Each row is a point. To make a cloud, some directions were put in groups of two or more. Within a group, all points are equally far from the middle, so they leave a hole (a ring in 2 directions, a hollow ball in 3). The other directions are filled evenly. Then the cloud was stretched, turned, moved and blurred a little. Count the holes, and give their numbers of directions, smallest first.

Cloud (20 x 3)
[[ 62  -4 -11]
 [ 41  30 -45]
 [-36   5 -57]
 [-47  23   5]
 [ 30 -24 -60]
 [ -3   2 -73]
 [  9  17  48]
 [-13  43  22]
 [-16 -54 -24]
 [ 62  -2  -8]
 [-18  29  36]
 [ -8 -48 -45]
 [-47  21   7]
 [-38  27 -42]
 [-52  16 -20]
 [-18 -46 -44]
 [-49 -21  10]
 [-23  47 -25]
 [-16   2 -70]
 [ 30  50  -9]]
Holes: 1 (3)

Cloud (19 x 3)
[[-67  29 -27]
 [ 14  -5  50]
 [-20 -24 -61]
 [  8 -32  24]
 [-18  -1 -70]
 [  7 -34  22]
 [ 52 -25  26]
 [-12 -12 -74]
 [ 13  61  32]
 [-15 -24  26]
 [-27 -12 -58]
 [-15 -41 -32]
 [-27 -29 -31]
 [  4  48 -42]
 [ 45  19 -64]
 [  8 -43   8]
 [-43  -9 -34]
 [ 33  23  40]
 [ 13  45  55]]
Holes: 1 (2)

Cloud (30 x 4)
[[ -11  -25  -26   39]
 [  22  -57   -3  -13]
 [  65  -23   54  -11]
 [  21   14   34   28]
 [   4  -51   17   66]
 [  17  -22   91   31]
 [  51  -58   88   29]
 [ -24   -3  -13  -30]
 [   3 -107   31   -1]
 [  14   10   21   -8]
 [   2 -102   23  -17]
 [   7  -63  -22   22]
 [  24   10   19   -1]
 [ -54  -12    9   -5]
 [  33  -25  -31   41]
 [  16  -20    4  100]
 [  -4   -2   60   26]
 [  18  -64  -10   69]
 [  54  -34    1   11]
 [ -16  -24  -17    7]
 [  32    9    5    9]
 [  39  -31  -17   18]
 [  24    4   65  -27]
 [  39  -12   40   14]
 [   3  -43   18  -50]
 [  -3   26    3   34]
 [  -6  -45  -23  -41]
 [  -7   -1   53    2]
 [  12  -25  -16   41]
 [ -10  -50   29    0]]
Holes: 0

Cloud (31 x 4)
[[-37  53  39  -5]
 [ 38  11  14 -27]
 [ 36  30 -12 -23]
 [-57  29  23  11]
 [ 44  13  33 -56]
 [-48  37 -57  -3]
 [ -6 -40  10 -36]
 [-21  76  41  -8]
 [ 11  28 -56   5]
 [ -9  73 -29  68]
 [-13  -5  -1 -41]
 [-72  62 -40  52]
 [ -8 -35  40 -68]
 [-18 -40  47 -38]
 [-54  18  49 -17]
 [-40  -1 -55  27]
 [ 37   0 -18   7]
 [-10  23 -44 -10]
 [ 47 -30  17 -40]
 [ 64  -1  58   8]
 [ 20  48 -58  17]
 [-76  25 -10  12]
 [  9 -52  -9  -8]
 [-35 -16  16 -71]
 [-28  25 -40   9]
 [-14 -39  24  27]
 [-24  30 -26 -10]
 [-12  13  32  38]
 [ -9 -17 -55  18]
 [ 15  51  18  37]
 [ 46   9   2 -25]]
Holes: 0
